Every row gives one point. Each copy is the shape, with its points in the same order, stretched, turned, moved and blurred by noise. Is it also mirrored, or only turned?
In the rows, 128 means zero.

Shape (9 x 3):
142; 135; 104
61; 176; 73
103; 112; 142
80; 167; 146
77; 115; 202
139; 203; 71
186; 148; 101
99; 111; 150
139; 133; 149
Copy 1:
135; 129; 121
100; 160; 203
79; 146; 108
90; 197; 130
44; 191; 59
177; 160; 185
181; 137; 123
72; 142; 97
124; 152; 88
Copy 1 is: mirrored
Copy 2 (9 x 3):
158; 100; 150
69; 90; 160
128; 158; 110
79; 165; 157
98; 231; 90
122; 71; 215
195; 98; 186
125; 163; 102
152; 155; 142
Copy 2 is: mirrored
Copy 3, 9 rows:
122; 169; 120
104; 220; 58
85; 118; 111
107; 132; 63
76; 54; 80
162; 226; 82
154; 180; 140
83; 115; 105
121; 116; 122
Copy 3 is: mirrored

Shape, 9 rows:
201; 168; 64; 100
89; 113; 183; 148
158; 133; 68; 146
81; 116; 185; 161
166; 178; 65; 119
142; 147; 111; 124
116; 175; 98; 164
50; 151; 205; 107
124; 122; 45; 115
Copy 1 (9 x 4):
184; 206; 104; 93
81; 122; 137; 179
172; 144; 104; 126
74; 122; 136; 185
167; 187; 89; 98
134; 164; 116; 131
124; 146; 73; 129
31; 146; 139; 143
159; 118; 130; 95
Copy 1 is: only turned
Copy 2, 9 rows:
220; 74; 179; 96
121; 150; 96; 171
163; 81; 180; 131
116; 152; 100; 183
199; 101; 192; 115
172; 112; 151; 132
168; 137; 183; 171
129; 212; 87; 156
134; 111; 199; 104
Copy 2 is: mirrored
Copy 3, 9 rows:
222; 84; 88; 111
60; 162; 160; 131
177; 102; 74; 147
39; 145; 169; 143
192; 61; 86; 117
140; 100; 114; 117
123; 63; 118; 150
26; 102; 196; 86
140; 99; 37; 116
Copy 3 is: mirrored
Copy 4, 9 rows:
184; 153; 56; 128
69; 103; 171; 135
129; 124; 62; 164
53; 99; 172; 142
150; 161; 67; 141
120; 132; 106; 130
87; 160; 101; 172
42; 133; 203; 88
102; 120; 40; 135
Copy 4 is: only turned

Shape, 14 rows:
159; 136; 98; 94; 130; 124; 30; 95
163; 136; 128; 112; 151; 122; 104; 142
105; 144; 141; 159; 110; 114; 158; 112
156; 130; 113; 72; 115; 180; 160; 170
166; 137; 101; 146; 179; 121; 114; 53
131; 106; 96; 89; 100; 137; 102; 128
190; 114; 66; 108; 75; 143; 177; 119
121; 162; 137; 86; 86; 119; 191; 104
77; 122; 169; 87; 132; 213; 153; 146
136; 100; 105; 110; 109; 73; 150; 109
116; 189; 134; 112; 100; 179; 143; 160
149; 51; 122; 107; 88; 134; 189; 80
149; 122; 124; 108; 161; 60; 131; 139
123; 141; 90; 109; 162; 129; 163; 154
Copy 1, 14 rows:
130; 133; 117; 132; 136; 183; 7; 170
165; 113; 102; 153; 136; 155; 93; 158
104; 153; 113; 172; 119; 126; 125; 100
145; 98; 153; 127; 164; 184; 183; 185
156; 79; 103; 137; 135; 184; 35; 86
97; 127; 131; 105; 136; 161; 114; 180
88; 73; 145; 132; 211; 151; 141; 147
118; 172; 165; 129; 155; 127; 162; 99
133; 141; 177; 131; 79; 195; 208; 160
106; 118; 113; 112; 145; 90; 103; 132
129; 186; 138; 180; 137; 202; 164; 146
91; 55; 177; 109; 140; 102; 151; 146
163; 113; 76; 124; 141; 100; 99; 137
152; 120; 90; 104; 145; 177; 161; 124
Copy 1 is: mirrored
Copy 2:
196; 74; 86; 72; 138; 68; 104; 147
159; 124; 99; 130; 146; 117; 149; 135
105; 166; 168; 146; 121; 117; 96; 85
148; 169; 102; 121; 83; 178; 163; 186
187; 101; 85; 184; 133; 96; 79; 58
143; 118; 105; 97; 86; 109; 128; 156
166; 194; 108; 162; 24; 104; 147; 145
153; 198; 147; 104; 68; 159; 137; 72
118; 120; 145; 108; 95; 232; 100; 166
118; 132; 126; 133; 78; 83; 155; 71
139; 204; 137; 96; 127; 169; 99; 178
141; 120; 149; 175; 8; 136; 144; 93
127; 127; 101; 137; 147; 94; 179; 80
105; 166; 69; 150; 120; 142; 126; 121
Copy 2 is: only turned

Shape:
172; 125; 108; 73; 119; 40; 192; 132; 219
134; 164; 169; 83; 204; 164; 166; 164; 122
110; 101; 71; 79; 129; 140; 101; 104; 83
175; 151; 179; 150; 78; 101; 174; 107; 140
79; 136; 96; 94; 73; 81; 65; 195; 91
64; 83; 84; 66; 81; 143; 132; 94; 119
164; 131; 172; 77; 138; 152; 96; 86; 98
166; 68; 183; 186; 175; 135; 139; 118; 117
55; 129; 108; 102; 112; 94; 91; 175; 187
50; 79; 93; 101; 197; 35; 118; 144; 209
92; 173; 161; 86; 86; 83; 139; 157; 115
63; 188; 148; 179; 136; 145; 110; 137; 140
151; 84; 84; 140; 166; 131; 164; 155; 129
126; 107; 111; 127; 138; 71; 133; 174; 132
89; 102; 84; 65; 81; 155; 131; 137; 150
Copy 1, 15 rows:
179; 103; 98; 135; 172; 28; 74; 127; 203
172; 98; 97; 79; 159; 128; 171; 202; 187
125; 160; 96; 207; 168; 142; 177; 129; 131
163; 159; 81; 81; 98; 82; 107; 115; 148
53; 178; 74; 234; 113; 149; 78; 201; 75
112; 154; 124; 238; 123; 118; 176; 124; 140
129; 176; 103; 102; 165; 157; 173; 121; 187
190; 111; 156; 81; 124; 158; 129; 105; 115
68; 109; 148; 204; 112; 76; 105; 177; 97
129; 83; 206; 212; 192; 55; 108; 161; 104
109; 190; 79; 157; 113; 100; 115; 204; 118
82; 120; 128; 128; 102; 90; 178; 159; 62
190; 70; 94; 146; 145; 127; 131; 124; 133
145; 119; 106; 164; 140; 106; 85; 165; 104
102; 116; 98; 214; 108; 114; 140; 144; 159
Copy 1 is: mirrored
Copy 2 (15 x 9):
145; 109; 94; 17; 62; 68; 214; 123; 104
159; 169; 144; 91; 212; 184; 191; 149; 140
107; 118; 110; 161; 128; 147; 88; 128; 44
116; 160; 182; 67; 63; 93; 151; 186; 159
27; 45; 107; 104; 162; 99; 95; 137; 82
92; 80; 142; 171; 113; 121; 142; 136; 12
116; 201; 180; 111; 140; 168; 108; 105; 96
204; 161; 190; 123; 138; 87; 109; 143; 190
66; 68; 94; 118; 160; 78; 186; 80; 113
136; 79; 53; 114; 187; 7; 210; 75; 99
59; 116; 158; 71; 166; 107; 171; 176; 98
82; 162; 132; 160; 170; 107; 173; 166; 191
182; 82; 109; 114; 117; 118; 125; 151; 138
130; 83; 106; 87; 150; 71; 132; 148; 135
88; 60; 132; 136; 98; 140; 160; 110; 46
Copy 2 is: only turned
Copy 3, 15 rows:
83; 101; 157; 35; 27; 115; 207; 179; 149
73; 122; 114; 42; 163; 167; 97; 147; 136
145; 127; 115; 108; 89; 138; 109; 60; 150
175; 111; 180; 102; 118; 179; 158; 179; 133
144; 133; 118; 150; 122; 83; 155; 73; 74
119; 65; 151; 133; 81; 155; 118; 46; 138
146; 140; 171; 91; 115; 154; 48; 138; 162
172; 81; 108; 93; 136; 143; 100; 195; 199
72; 94; 126; 164; 106; 108; 150; 121; 121
50; 77; 127; 100; 87; 58; 187; 145; 217
127; 114; 173; 110; 145; 129; 154; 110; 100
124; 131; 133; 202; 194; 180; 135; 133; 141
134; 96; 63; 70; 88; 148; 166; 133; 153
133; 103; 103; 89; 105; 93; 184; 138; 138
93; 76; 122; 125; 66; 159; 118; 75; 105
Copy 3 is: only turned
